Every row gives one point. Each copy is the shape, with its points in the same order, stretched, turned, moved and blurred by noise. Is it also mirrored, or only turned?
(in the rows, 128 means zero)

Shape, 5 rows:
[[159 182]
 [156 170]
 [116 134]
 [126 114]
 [134  65]]
Copy 1:
[[121 201]
 [125 191]
 [115 145]
 [132 139]
 [164 107]]
Copy 1 is: only turned
Copy 2, 5 rows:
[[172 186]
 [172 178]
 [151 124]
 [130 120]
 [ 77 107]]
Copy 2 is: mirrored
Copy 3 (5 x 2):
[[178 136]
 [174 129]
 [126 124]
 [126 106]
 [117  62]]
Copy 3 is: only turned
Copy 4, 5 rows:
[[192 124]
 [175 123]
 [130 155]
 [113 137]
 [ 65 114]]
Copy 4 is: only turned

Shape:
[[157 151  94 150]
 [138  90  42 116]
 [126  60 184 133]
 [148 127  94 115]
 [130 126 139 145]
 [107 110  98 133]
 [156 151 164  92]]
Copy 1 (7 x 4):
[[134 102 155  81]
 [137  89  70  60]
 [172 114  86 206]
 [140 124 115  90]
 [134 113 132 141]
 [112 102  94 116]
 [154 181 136 145]]
Copy 1 is: mirrored
Copy 2 (7 x 4):
[[127 186 120 135]
 [145 171 183  87]
 [186  81 103 112]
 [131 171 125 105]
 [141 133 108 136]
 [124 129 154 121]
 [123 148  55  95]]
Copy 2 is: mirrored
Copy 3:
[[142 150  90 126]
 [ 71 137  51 178]
 [135 183 195 215]
 [104 165  97 137]
 [145 148 149 149]
 [110 123 125 160]
 [121 208 167 114]]
Copy 3 is: mirrored
Copy 4:
[[166 160 106 136]
 [ 85 174  44 148]
 [ 68 139 193 126]
 [129 152  90 118]
 [136 136 142 134]
 [108 133  94 152]
 [152 125 140  72]]
Copy 4 is: mirrored

Shape, 12 rows:
[[130 147 127 116 160  89 155 162]
 [158 137 111 164  88  89 106 106]
 [155 107 111  69 110  77 100 159]
 [136  98 160 170 111 158 152 149]
 [150 141 111 138 133  96  86  75]
 [190 101 182 149 169 148  69 140]
 [160 154  80 147 152 127  98 130]
 [ 92 128 162 108 122 114 117 141]
 [ 84 108 172  79 202 155 129 131]
 [103 148 128 144  86 148  96 108]
 [184 151 132 115 148 147 146 140]
 [136 218 149 222 153  99 164 138]]
Copy 1 (12 x 8):
[[155 121 143 125 158 141 157 156]
 [158 156 103 158 103  93 113 128]
 [169  87 102 118 156  98 104 191]
 [113  78 145 166  71 159 154 108]
 [129 152  98 134 137  76 107 102]
 [122  47 175 183 143  76 165 121]
 [118 139  87 160 145  91 157 152]
 [104 109 170 107 124 139 101 145]
 [ 64  51 177  77 165 144 141 115]
 [ 81 146 126 136  72 109 104 136]
 [143  90 118 119 112 101 200 146]
 [150 198 193 162 127 152 204 104]]
Copy 1 is: mirrored
Copy 2:
[[144 116 104 115 183 106 145 133]
 [108 155 130 159  96 139 162 153]
 [115  89  89  76 116  92 146 174]
 [218 135 172 137 130 141 128 147]
 [ 88 138 130 129 115 181 145 118]
 [170 125 195  74 155 220 110 174]
 [130 164  80 120 157 178 142 138]
 [137  81 139 116 134 121  84 134]
 [157  58 133  68 180 153  67  81]
 [121 130 119 150  95 155  85 119]
 [153 178 125  85 180 138 122 146]
 [137 193 174 204 211 146 133 156]]
Copy 2 is: mirrored

Shape, 16 rows:
[[173 167  88 164 110 154  76 169 150  83 154]
 [108 188 135 154 115  97  76 164 135 122 168]
 [161 117 135 109 171 141 183  85  47 143 106]
 [188 123 141 109 204 150 121 134  83 147 138]
 [171 124 132 131 158 164 170 119 104 152  76]
 [110 124  44 139 140 142 138 116 146 141 115]
 [139 150  61  93 118 179 134 134  85 136  94]
 [128 103 115  86 142 186 167  94 101 133 109]
 [170 164 143  85 143 126 144 125 162 132 115]
 [110 105  93 121 128 165 161 159 107 140  84]
 [159 141 165 115 183 195 157 105 110 157 136]
 [154 168 142 138 131 128 159 159 149 109 177]
 [154 157 132 126 162 167 184  85  86 166 103]
 [139 164 125 149 131 110 101 139 135  72 160]
 [114 121 107 118 170 185 153  96  90 125  54]
 [176 101 155 122 135 160 136  85  85 164 114]]
Copy 1:
[[161 123 111 169 112 145  87 187 186  82 133]
 [102 164 100 148  97 112 113 166 174 113 173]
 [134 129 221 150 130 157 157  88  87 189  91]
 [117 126 212 160 150 171 149 137 174 185 120]
 [158 127 208 121 165 129 137 129 111 161  84]
 [149 131 101 145 188 174 138 133  89 102 130]
 [145 124 142 129 136 194  87 153  92 158  95]
 [146  91 183 108 160 174 127  95  93 160 117]
 [169 156 147  95 132 138 144 130 169 164 114]
 [130  87 150 113 168 142 133 160  88 149 104]
 [145 133 242 106 157 165 136 114 145 157 143]
 [166 130 153 123  91 139 164 167 164 118 155]
 [158 163 221 118 145 161 134 103  89 163 107]
 [128 133 118 158  90 133 134 139 177  95 131]
 [115 119 192 108 181 162 120  96  91 136  68]
 [149 117 212 151 156 116 109  89 116 187 129]]
Copy 1 is: mirrored
Copy 2, 16 rows:
[[194 136 100 169 117 148  50 184 169 113 143]
 [119 184 134 165 104 100  61 171 152 119  96]
 [159 138 152  96 159 105 219  89  83 119 158]
 [189 157 181 117 196 112 175 118 146 113 146]
 [192 129 136 111 142 142 193 109 125 159 125]
 [123 126  71 182 147 158 152 119 146 155 129]
 [161 148  98 136 143 171 181 173 101 100 128]
 [132 135 126 101 149 171 210  97 121 119 158]
 [176 171  95  84 143 115 154 127 180 128 122]
 [128 106 130 136 131 160 178 158 124 166 128]
 [188 186 169 100 157 153 184  78 142 133 147]
 [155 183 117 123 104  96 113 143 174 160 164]
 [183 178 130 110 143 136 205  84  91 140 130]
 [138 159 123 132 134 102  62 142 147 119 140]
 [145 121 137 109 179 184 180  99  85 136 117]
 [185 124 159 106 125 131 198  76 132 100 128]]
Copy 2 is: mirrored
Copy 3, 16 rows:
[[171 210 147 127 115 119 103 139 168  85 190]
 [136 218 150  89 159 135  94 138 131 166 191]
 [195 123 104 134 147 143 166  68  83  89 104]
 [226 137 131 142 190 164 150 122 117 105 140]
 [188 137  82 172 134 131 168 109 127  90  85]
 [138 130  50 104 159  76 117 111 156  76 147]
 [189 166  48 105 111 120 121 119 105  52 153]
 [154 105  65 125 117 165 142 101 118  64 113]
 [171 172 112  84 130 149 190 137 167 112 109]
 [143 131  57 151 105 106 130 132 100  83 140]
 [176 155  92 150 174 203 166  99 133  99 112]
 [147 174 136 124 134 152 187 112 166 128 186]
 [186 160  63 138 154 157 166  71 115  94 100]
 [127 196 167  87 139 125 128 113 133 113 170]
 [139 143  47 151 146 150 137 130  85  52  80]
 [202 135 110 136 131 172 123  79 113 115  84]]
Copy 3 is: only turned

Shape, 15 rows:
[[160 111 111 112 149 172 126 172 162 139 169 120]
 [ 92 100 177 170 165 118 138 164 109 175 133 134]
 [100 114  88 170 120 169 173 145 159 145 149 140]
 [ 87 130  80 125 141 146 161 176  88 174 168 150]
 [148 140 177 150  80 189  81 112  87  77 154  98]
 [ 94 120 120 168 136 180 114 121 145 151  71 126]
 [130 154 156 136  88 209 138 101 182 152  88  72]
 [ 85 141 151 145 147 112 141 173 134  99 111 135]
 [135 159 136  88  82 114 106 169  92  78 115 155]
 [103  83 137  79 102 196 101 133 133  79 152  73]
 [102 160 131  90 120 154  87  76 135 101 180  82]
 [146 107 145 144 122 103 134  85 109 127  72  53]
 [149 106 152 105  67 104  87 154 177 105 112 108]
 [142  80 119  94 100 161 175  84  79 106  93 163]
 [146 141 161 166 130 111  98 119 156 141 111  64]]
Copy 1, 15 rows:
[[159 130  85 116 169 165 156 129 125 135 142 149]
 [138  51 175 121 169 167  76 147 144 150 179 174]
 [103  95 108 151 145 194 171 120 134 127 173 172]
 [114  92 122 128 163 168 138 133  91 181 208 176]
 [204 131 153 115  86 149 137 121  86 104 148  42]
 [104  99 131 186 138 168  93 118 132 136 124 138]
 [166 155 125 177 107 200 125  81 178 153  88 106]
 [ 83 113 177 116 160 131 108 175 156 143 192 130]
 [110 162 141  94  88  79 146 194 102 164 169  78]
 [127 130 107  87 140 203 126 108 105 139 131  45]
 [160 142 127 112 135 133 123  48 132 131 184  82]
 [150  53 190 125 148 132 144  90 171 176  93  83]
 [118 121  88 100 107 108 133 163 176 147 125  94]
 [ 89 110 174  86  97 154 175 111  88 172  88 120]
 [188  81 147 143 159 119 116 111 194 134 132 109]]
Copy 1 is: only turned
Copy 2 (15 x 12):
[[172 131 138 125 160 182 150 129 154  95 183  93]
 [142 138 126 122 158 111 124 172 105 198 172 134]
 [121 124  77 130 186 148 156 121 187 152 132  87]
 [110 185  42 117 184 151 157 143 119 132 159  87]
 [106 135 167 150 119 198  73 113 100  96  70 105]
 [162 108 104 185 154  94 110 163 163 132 113 111]
 [157 142 174 203 115 151 121 134 213 114  88 112]
 [113 135 137  99 188  96 106 142 141 120 140 147]
 [131 173 121  61 142 130  72 110  99  49 105 145]
 [112 120 178 134 107 150 167 167 131  61  85  73]
 [ 53 126 162 176  76 150 127 105 115  74 144 116]
 [164 144 190 172 128  89 151  78  93 130 113 120]
 [179 132 189  74  84 114 100 109 160  94 125 108]
 [167 142  65  99 143 135 169 117  82  96  65 157]
 [149 133 203 176 122 114  98  85 145 145 155 107]]
Copy 2 is: mirrored
Copy 3 (15 x 12):
[[168 121 116 152 136 158 122 159 165 132 197 145]
 [142  92 167 159 131 107  85 182 130 146 101 108]
 [133  73 115 154 111 158 129 117 186 186 156 112]
 [109  83 121 101  82 130  97 162 150 191 169 124]
 [202 129  66 172 100 131 129 107  47 104  81 150]
 [153 103 109 126 134 184 108 130 162 163  71 114]
 [150 164  89 168 176 179 124  85 126 184 104  99]
 [ 99 130 157 146 111 130 142 146 127 107 105 127]
 [122 179 111 108  83 104 158 124  86 107 113 192]
 [131 111  42 163 154 159 152 154  98 102 128 164]
 [127 141  48 149 131 128  84  90 101  70 133 130]
 [150 141  98 112 165  84 157 126 103 114  66  63]
 [141 184  87 177 146  82 154 131 155 109 113 161]
 [146  73 117  73 157 136 182 108  97 151 117 175]
 [163 169 104 168 143  94 107 124 136 104  89  66]]
Copy 3 is: mirrored

Shape, 17 rows:
[[ 63 182 173 116 156 182 161  87  77 133 158  95]
 [147  95 113 114  85 101  92 147 113 131 127 110]
 [130 102 126 105 106 120  96 191 139 126 146 111]
 [124 180 123 120 149 171 154  84 121 132 189 155]
 [160  94 121 141 150 112  82 145 127 119  98  94]
 [129 139 182 114 139 171 170  93 111 180 165 112]
 [ 81  83 155 177 101 138 101 165 143  92 132 203]
 [ 68 156 167 115 194 158 132 107 100 150 165 152]
 [ 83 148 170 114 136 120 190 116 109 134 133 148]
 [181 115 127 110 126 124 112 185 138 103  79 139]
 [114 192 175 120 159 163 158 146  60 145 186 121]
 [135  82  74 127 105  83 112 172 118  86 105 135]
 [ 94 111 160 217  81 149 106 146 103  69 110 174]
 [ 89 149 145 191  83  93  91 166 176  93 104 147]
 [ 78 156 164  87 118 187 131 111 122 102 137 145]
 [135 105  62 119 115 146 124 191 136 166  88 110]
 [128  83 115 151 124 129 137 182 165  76 132 100]]
Copy 1 (17 x 12):
[[106 204 143 184 156 128 170 145  98 146 132   8]
 [121 104 118 120  79 122 115 146 129 124 164 163]
 [140 111 142 121 115 159 117 146 144 105 165 173]
 [151 198 132 121 160 135 142  97 101 165 115  55]
 [140  93 103 139 112 108  98 157 138  86 147 121]
 [149 152 150 163 133 147 165 141 130 192 106  42]
 [ 93 135 168 180 143 127 102  73 133  92 104 204]
 [124 173 152 177 199 136 119 116  99 164 137  44]
 [ 84 162 159 149 174 109 159 132 118 165 107  95]
 [138 102 119 101 128 131 109 167 125  86 101 179]
 [158 192 176 157 159 128 163 158  83 156 137  61]
 [102 108  88 110 118  87 115 136 132  83 161 207]
 [ 84 162 164 203 100  83 123  94 117  63  89 178]
 [ 82 154 185 143 122 105  77 113 170  68 112 176]
 [ 91 176 147 144 149 172 147 116  93 125 108  88]
 [139 137  64 137 116 140  85 189 163 117 147 180]
 [131 121 117 136 138 124 151 131 173  48 135 168]]
Copy 1 is: only turned
Copy 2 (17 x 12):
[[139 104 136 117 113 183 169  90 138  78 198  82]
 [156 123 125 112 126  76  80 159  78 101  94 132]
 [163 134 136  84 122 104 110 174  77 124  87 122]
 [150 113 100 122  96 153 152 129 153 117 206 158]
 [174 147 117 127 179  88  93 159 103 116 100 109]
 [155  98 149 139  98 116 171 104 134 135 191 103]
 [114 170 188 163 110 123 111 236 114  92 105 136]
 [135 142 151 130 135 163 157 142 109 111 214 105]
 [ 99 147 135 136 103 112 162 118 111 101 173 101]
 [158 183 137 106 160  77 106 144 111 129  70 154]
 [192 149 133 108 103 168 179 104 107  79 188 106]
 [126 159 100 117 153  82  89 191  68  87  69 149]
 [135 169 177 186 117 144  96 202 148  38  82 125]
 [117 186 128 145  87 129  69 197 127  97  83  96]
 [110 112 169  93 112 154 136 128 148 105 156 133]
 [146 149 103 132 145 126 111 132  52 153  53 145]
 [139 144 113 103 136 107 149 198 112 118  73 117]]
Copy 2 is: only turned

Shape (17 x 12):
[[118 119 156 162 104  91 134  92 150 151 186  64]
 [180 146  97 104 129 123 120 109 136 122  79 122]
 [112 143  78 110 140 153 148 127 117 146 103 157]
 [102 125 167 137  88  98  83 101 165 140 138 129]
 [104 122 101 151 100  79  64 115  97 178 146 108]
 [ 95  84 160 162 116  81  92  69 108 179 118  87]
 [129 117 125 109 166 187  96 151 129  56 119 146]
 [155 119  99  50 148 175 141 104 126 150 107 125]
 [ 99 101 119 147 120  86  62  95 154 178 180 120]
 [ 91 124 145 122 168  74  87 133 162 162 146  90]
 [111 134  94  97 138 140 174 151 170 105  79 136]
 [ 57 160 121  72 118  75  91 114  60  54 145 149]
 [143 169 107 108 167 139 147 130  91 129  96 183]
 [ 91 193 106  89 100 130 125 153  56  84  91 106]
 [119 125 159 139  89 142  88  90 127 196 115 102]
 [171 106 150  77 100 141 150 163  98 146 107 127]
 [104  89 121 124 110 115  90 121 101  93 123 132]]
Copy 1, 17 rows:
[[166 118 132  76 140 137 106 100 137 138 201 102]
 [124 159 106 153 145 124 164 111 156  94 113 126]
 [ 78 138 105 138  96 129 160 132 141 116  97 154]
 [178 103 140 121 117 144  93 118  99 131 137 125]
 [155  80  54  90 110 141 156 123 103 115 151  99]
 [168  71 117  79 160 166 151  85  91 151 142  95]
 [112 175  86 146 164 117 107 150 114 119  71 199]
 [101 138 124 163 138  88 185 121 184 149  95 160]
 [188 116  86  94  91 126 119 109 106 156 147  94]
 [136 144 113 154 143 156  99 135 109 168 153  78]
 [ 76 165 142 152 122 168 118 141 170 112  89 144]
 [ 58  76  69 105 147  86  54 138  88 100  89 107]
 [ 54 168 124 145 123 104 169 135  99  98 105 155]
 [ 41  75  79 138 159 127 115 146 129  53 126 149]
 [165  85 133 118 122 153 166  98 128 122 152 152]
 [120 119 160 136 154 109 174 179 164 105 108 145]
 [145  99  78  76 149 127 114 137 110 117  98 147]]
Copy 1 is: mirrored
Copy 2, 17 rows:
[[107 121 134 153 102 138 117  40 130 110 170  90]
 [111  93  76 123 146  78 152 140 115 166 144 137]
 [142 130 120 126 176 101 161 147 118 133 166 184]
 [128 101 145  93 140 107  92  69 141 117 157 115]
 [106 100 170 134 119  57 122  87  89  69 189 136]
 [ 99  56 157 174 160 120  93  78 149  98 205  80]
 [180 167  89 126 147 129 126 171 100 146 102 126]
 [186 128 105 139 165 111 178 152 111 205 187 136]
 [160 112 148 142 141  75  99  43 114  71 189 124]
 [114 153 112 150 145  71 112  71 165  91 197 115]
 [134 158  95 121 184 104 170 121 162 162 111 154]
 [122 165 102  11 159 134 154 126  74  50 226 107]
 [120 124  91 114 150 118 169 200 127 107 188 203]
 [ 69 166 126  48 124 102 152 154  60 127 190 139]
 [124  87 171 143 130 102  81  83 130 153 184 124]
 [142  97 152  98  94 101 180 154 142 180 162 101]
 [137 110 134 100 163 108 143 125 102  90 146  86]]
Copy 2 is: mirrored
Copy 3, 17 rows:
[[198 152 217 130 146 142 138 153 130 133 127 150]
 [148 144  82 116 120 121 116 120  54 163 129 144]
 [112  80  63 120 158 149 109 135 101 125 122 117]
 [154 177 144 128 150 135 155 164 160 148 113 158]
 [125 137 175 100 110 115  77 192 132 152 112 140]
 [165 189 187 121 181 119 110 167 146 162  90 101]
 [137 130  72 114 110 122 126  86 113  40  92 137]
 [140 114  84  66 154 185 155 112  67 128  84 113]
 [163 140 186 118 110 138  89 167 165 164  85 157]
 [208 152 134 110 143 151  83 198 141 132  93 146]
 [161  99  30 135 145 140 155 138 101 127 156 108]
 [130 135  59  18 139  81  77 153 188  49 164 140]
 [113  90  48 119 178 118  80 128  78 111 124 162]
 [ 92 136  52  51 133 129 107 165 107  52 182 111]
 [119 181 174 117 173 173 158 165 111 162  84 123]
 [120 122 115  91 146 130 202 143  65 118 106 133]
 [135 141 119  91 115  84 125 125 148  96 119 109]]
Copy 3 is: only turned

Shape:
[[ 78 158 139  90 158 131 141 115 140  56 134  48]
 [214  77 170 167 113 142  86 120 135 118 160 136]
 [201 108 148 148 133 159  91 134 117 101 117 180]
 [151 136 115 111 118 135 142 111 117 176  80 139]
 [ 71  97 172  70 150 139 153  83 115  91 115  41]
 [106 107  69 156 131 128 113 144 118 152  98 122]
 [168 113 113 150 141 113 164 132 127 118  62  88]
 [102 102 141  83 121 116 190 100 104  55 172  95]
 [199  69 165 140 154 100 122 111 149 114 147 135]
 [120 131 154  59 148  74 134 134  77  95 149  68]
 [117 132 142  85  95 110 133  98 115  82 156  48]
 [153 137  98 110 166 160 172 134 112 154 125  74]
 [188  93 149 150 156 123  96 131 138 136 141 189]
 [172 142 187 165 111 100 136 157 126 151 140 175]
 [163 129 113 162 167 126 130  57  96 116 105 105]
 [208 115 148 138 140 100 118  95 177 137 153 153]
 [164 125  91  92 141 123 144 104 137 109  76  99]]
Copy 1, 17 rows:
[[ 52 167  95  76 192 158 112  77  97 117 165 144]
 [222 119 127 144 136 161 135 101 154 162 152 125]
 [206 135 145 125 121 157 119 138 175 109 125 143]
 [135 166 138 112 114 127 109 137 134 150  66 114]
 [ 59 154 101  40 201 187 114  59 115 176 122 134]
 [ 99 121 124 131 114 150 122 161 146 128 103  69]
 [126 201 102 110 158 126 150 144 149 136  97  81]
 [ 78 123 127  40 172  96 135  54 125 140 159 133]
 [188 134 138 134 186 121 124 124 159 179 142 123]
 [ 93 133 174  85 209 125 138  76  69 135 124 107]
 [ 89 147 119  89 175 139 125  23  88 137 150 110]
 [135 159  85  68 146 117 127 146  85 146 105 104]
 [197 114 159 149 143 133 111 163 167 152 128 141]
 [159 148 184 160 101 114 160 146 133 165 131 161]
 [139 131  71 129 178 130 139 109 149 120  75 134]
 [192 144 131 164 163  95  95 120 146 172 143 144]
 [127 187 110  96 174 118  93 117 139 116  96  90]]
Copy 1 is: only turned
Copy 2 (17 x 12):
[[141 116  48 120 159 153 174 165 151  88 130  98]
 [183  76 192 145 133 114  71 128 150 136  60 153]
 [134 131 181 145 129 103  88 141 131 130  38 184]
 [120 171 163 140 122 151 158  96 107 151 102 140]
 [142 104 103 107 190 184 183 108 175  70 114  69]
 [ 91 151 141  74 102 131 125 137  96 147 121 105]
 [128 143 143 119 178 100 149 142  86 162  76  99]
 [120  78 114 134 155 119 192 126 136  61 155 114]
 [162  71 171 138 184 109  99 116 152 153  88 153]
 [179 139  93 110 198 142 153 105 103  75 175 125]
 [189 107  86 124 130 137 168 109 131  85 136 101]
 [136 128 138 113 155 188 175 171  61 133 126 126]
 [127 106 181 143 145 119  77 123 148 152  86 184]
 [150 143 183 193 145  98  91 127 150 143 136 146]
 [104 108 129 143 138 154 108  98  75 143  66 117]
 [164  78 150 172 136 117 106 110 149 181  96 179]
 [132 144 112 113 148 124 179 121  87 152  76 140]]
Copy 2 is: only turned
Copy 3 (17 x 12):
[[ 86 152 120 127 211 119 148  65 135  68 105 101]
 [194 142 174 131 105  97 126  61 162 194 193 119]
 [176 134 186 130  99 145  92 103 145 158 168 150]
 [157  70 137 108 148 124 133 129 117 140 103 142]
 [ 63 119 111  81 175 129 172  28 117  80  93 114]
 [132  71 109 146 154 159 136 155 104 102 166 139]
 [142  73 178 153 173 117 165  76 108  97 115 120]
 [122 153 103 129 117 119 158  27 136  50  98 123]
 [147 116 171 155  93  73 134  55 148 167 161 137]
 [ 90 147 126 100 128  72 152  81  82  82  71 105]
 [142 142 113  92 187  89 144  58 119  88 114  77]
 [149 112 141 101 192 106 190 106 116 107 108 167]
 [155 124 155 152  77 103 107 117 149 185 167 167]
 [184 131 155 174  93 110 140 103 146 193 110 119]
 [141  94 150 125 184  99 104  52  85 120 127 162]
 [171 110 149 146 127  61 105  86 177 191 147 142]
 [131  75 154 108 174 104 129 104 135  82 122 135]]
Copy 3 is: only turned
